Each wall is flat, endless, passes through zero and stands at right angles to its row. A trip goes straight from one point to another. Which walls does it cross, in order?
(in the rows, 128 means zero)

Walls:
(1): [ 84 157  91]
(2): [121 136 165]
(3): [152 142 127]
(4): [175 132 114]
(5): [110 174 164]
Trips:
[ 85 138  85] to [ 98  99 114] => none
[ 96  86 144] to [137 169 146] => 5, 3, 1, 4
[146 173 164] to [129 141 187] => 4
[159 144 112] to [173 198  85] => 1, 5
[102  77 190] to [ 98  96 113] => 5, 1, 2
[ 77 175 123] to [ 55 129 207] => none

Walls:
(1): [112 138 105 169  98 142 168  50]
(2): [130 113 108 117 107  64 123  83]
(3): [174 170 147 125 132 142  90 123]
(4): [116 158 157 170 142 114 176 160]
(5): [113 101 100 150 172 134 157 150]
(6): [140 207 140  98  72 114 136 124]
Trips:
[142 139  74 155 103 105 127 120] to [137 159  82 158 135  80 116 173] => 4, 3, 1
[131 101 149 130  83 108 151  94] to [133 132  91 172  75 109 109 150] => 4
[150 132 172 173  97 163 163  89] to [ 88 127  64 129  77 120  72 180] => 3, 4, 2, 1
[152 162 134 156 139 114 169 103] to [ 74 179 118 232 153 136 148 112] => 2, 3, 6
[ 75 122 129 130 124 166 177 126] to [133 132 161 159  91 119  90 112] => 6, 5, 3, 2, 4

Walls:
(1): [ 95 133 164  99 139 176 144 142 145  68 116 136]
(2): [ 86 137 154 144 130 129 146 129 124 148 124 102]
(3): [121 148 109  68 140 122 114 144 102 113 142 144]
(4): [142 107  88 138 149  59  95 107  63 102 156 124]
(5): [156 100 135 163 132 131  84  82  66 156 130 111]
(6): [139 158 170  75 165 148  82  82 142 157 115 113]
Trips:
[129 167 147  90 149 186  53 127 111 185  92 136] to [120 132 152 161 189 126  57 156 153 127 156  61] => 1, 3, 4
[ 90 161 171  71 130 193  95 135 156 103 107 100] to [148  97 167 159 119 158 168  79  82 116  99 133] => 3, 5, 6
[173 145 155 154 102 115 197 104 151 141  96 103] to [131 141  91 156 100 153  80 155 159 136 153 146] => 2
[143  93 168 129 111 142 132  85 148  90  90  94] to [138 167 129 116 147  90 145  88 168 139 179 111] => 5, 1, 4, 3
[168 195 106 119 156  88  77 131  84 161 162 121] to [132 116  95 121 177 128 139 124 156 143 140 120] => 5
[ 76 101  90 115 171 155 109 115  95 128 123  79] to [116 194 149  77  80  82 136  87 183  92 139  74] => 5, 4
[ 98 161 142 122  51 146  86 103 156 143 145 208] to [130  70 125 103 167  71 112 114 178 156  99 162] => 1, 3, 4
[161 170 161 162  92 104 160 132 111 146 139 153] to [140 150 114 134  99  33 124 159 155  93 101 136] => 5, 4, 2, 3

Walls:
(1): [206 148 151  87  91 127 157 150  96  45 150 137 109 180 135  90 126 130
 135 113]
(2): [118 133 186 135 129 129 121 116 159 118  95 101 115 167 109 149  74 170
 101 151]
(3): [135 173 113 153  88 112 113 119 141 105 100 112 122 189 152 124 141 120
  90 133]
(4): [135 119 163 170 113 120 151 107  84  75 143 161 144 138 118  50 111 157
  89 152]
(5): [135 153  97 137 138 122 176 145 163 243 139 153 175 114 133 201 176 156
 142 168]
(6): [106 110 148 128 160 114 195 147 142 123 177 145 178 157 148 102  87 101
 147 125]
(7): [142 118  80  97 150 113 135 134 113 106 130 139 186 116 173 137 163  45
 150 127]
(8): [ 92  92 111 151 134 138 132 186  81 106 124 137 107 159 143 161 183 129
 136  54]
Trips:
[ 65 146 118 130 116 114  94 111 159 109  98 100 151 130  93 168 124 159
 163 147] to [138 100 187 172 120 179 113 121 156 139  91  85 111  92 167 134  70 131
 146  91] => 5, 3
[115 160 153 134 179 102 119  73 103 153 131 119 166  70 125 141 147 186
 145 137] to [ 98 155 174 184 154  90  98 118 135 146 134 147 124 206 163 171 171 110
 127 103] => 4, 8, 3, 6
[137 174 122 152 180 121  97 123 101 113 134 135  98 163 144  75 148 144
  95 161] to [ 74 172 185 118 145 133  83 168 149 104 171  82  87 126 193 164 122 142
 157  36] => 8, 4, 6
[ 94  99 140 156 165 132  86  83 131 120 123 107  85 153 143 115  68 162
  92 169] to [118 121 122 108 116 177 167 107 123 151  89 111  90 101 119 195 170 112
 100 126] => 4, 5, 8, 3, 2

Walls:
(1): [130  99 143 111 199 164 175 123  64 184 180 101 148  68 119 161 137  79
  91 168 146 176 140 103 128 141  92 139 106 132 126 138 154  92 112  94
 122 130 157 144 137 131 122 121 120 130  92  87]
(2): [142 209  68 128 114  90 103 117 151 121 111 181 151 180 125 147 156 141
 143 115 178 121 114  95 122 202 105  82 126 120  92 103 151 118 147 153
 108 134 102 128 136 140 128 153 121 151 185 109]
(3): [114 100 158 106 173 112 172 104  97 131 100 162  75 111 145 146 145 154
  92  89 115 136  81 138  89 144 160  70 162 157  80 120 110 146  78 157
  88 138 114 179 100 107 132  97 135 143 104 101]
(4): [125  77 104 120 103 126 128 137 147 127 131 154 123 147 112 145 121 146
 122  81 142 141 114 114 132 141 137 159 156 151 155 108 106 135 175 135
  99 107 166 124 109 172  93 158 137 136 139 129]
(5): [106  84 127 156 166 161 120 100 161 155 203 102  96 196 172 155 172 135
 155  89 145 101 133 142  82 114  91 117 149 120 117 122 125 107 126 133
 140 151 156 135  74  86 151 131 142  74 149 113]
(6): [148 145 101 129 174 137 197 137 114 135 176 173 107 123  61  93 104 131
 140 140 102 122 151 111 110 105 137 144 135 164 122 176 136  84 134 114
 125  87  83 142 138  81 138 144 190 162 157  95]
(7): [ 60 116 107 165 150 116 164 176  98 141 175  77  52 140 146 116 183 133
  71  87  76 181 116 153 164  87 125 149 121 115 135 117 126 161 141  90
 108 113 129 116 133 133 148  86 155 183 137 127]
(8): [ 67  94 150 150 153 147 140 147  88 135 143 125 110 195 170 127 125  90
  82 102 133 169 104 179 190  65 158 186  48 166 109 164 143 114  82 127
  91 104 106 139 120  95 134 146 134 138  97 126]
(9): [106 100 123  78 137  65 169 121 160 190 103  78 115  79  31 171  51 153
 163 129  98 135 175 155 176 171 134 157  69 137  92  83 139 111 105 125
 109 131 102 154 132 149 130 186 140 101 106 119]
(10): [ 92 103 133 130 140 171 135 159  95 146 148 173  93 124 123 109 104 158
  97 108  86 118 129 147  98 161  50 120  81 128 155  94 122 143 205 117
  93 134 152  96  82  86 173  65 105 126 195 120]
Trips:
[141  53 149 127 149  74 129  96 166 126  91 103 157 134  84 136 116 132
 165  92 110 115  90 132 122 175 114 130 178 108 139 126  46 117 105 118
 136 129 154  98 127  97 127 134  98 141 138 122] to [111 116 165  91  98  68 137 154 177 115 115  72 107 136 115 135 173 104
 150 144  90 134 192 135 142 181 131 128 199 159 127 170 124 147 144 110
 111 144  73  82 109  90 160 157  92 135 162 130] => 2, 3, 7, 4, 6
[123  96 116 150 169 123 140 180 150 108 144 124 120 138 122 128 188 165
 100 142 150 150 126 164 136 137 113 104 132 187 112 141 144 131 144 140
 121  72 105 152 145 163 170 128 106 133 111  99] to [ 75  86 124 185 143 136 110  81 158  89  96 100 105 158 172 136 112 109
 155 187 141 156  84 161  80 111 132  82  82 102 170 124 117 169 162 123
 123 117 136 110  51 120 163 175 127 116  99 118] => 6, 2, 1, 4
[145 120 170 187 129  87  88 217 134 169 188 147 143  67 141 109 151  92
  52 112 106 172 110 121 131 163  74 135 197 139 118 108 102 178 114 139
 155  85 157 111 103 100 111 122 113  92 139 166] to [129 115 109 112  77 104 131  87 117 103 159 170  64 164 198 116  97 166
  82 118 180 117 128 107  92 127 122 169 131 128 155  96  80  80 147 117
  95 145 132  88 166 151  84 161 102 131 135 174] => 3, 1, 2, 7, 8
[164 168 126 170 188 166 139 122 126 150  78 178 127 129 135 109 190 109
 180 108 123 110 178  95 119 127 148  26 117 167 139 118 111 154 100 145
  79 146 177 152 180 119 154 114 114 163 106 155] to [ 72 146  83 165  86 145 182 130 138 134 152 102 146 107 118 136 155 137
 123  87 119 143 194  69 115 122 171 154 154 147 147 150 158  73 119 130
 118 147 146 138 145 125 113 148 113 174 113 189] => 1, 7, 4, 3, 2, 8, 9
[150 133 110 168 150 142 194 108 107 145 178 156  85 150 143  92 152 149
 100  76 140 115 133 108 145 124 146 197 189 154  76 153 165  77 175 153
 177 106 188 110 111 127 164  86 193 140 141 156] to [184 131 125 207 167  65 140 100  82  79  78 145 101 147 174  99  92 173
 158  57 120 116 107 122 151  89 113 126 139 186 127 167 108 136 112  63
  58 122  97 148 126 141 167 123 137 121 139  39] => 1, 2, 5
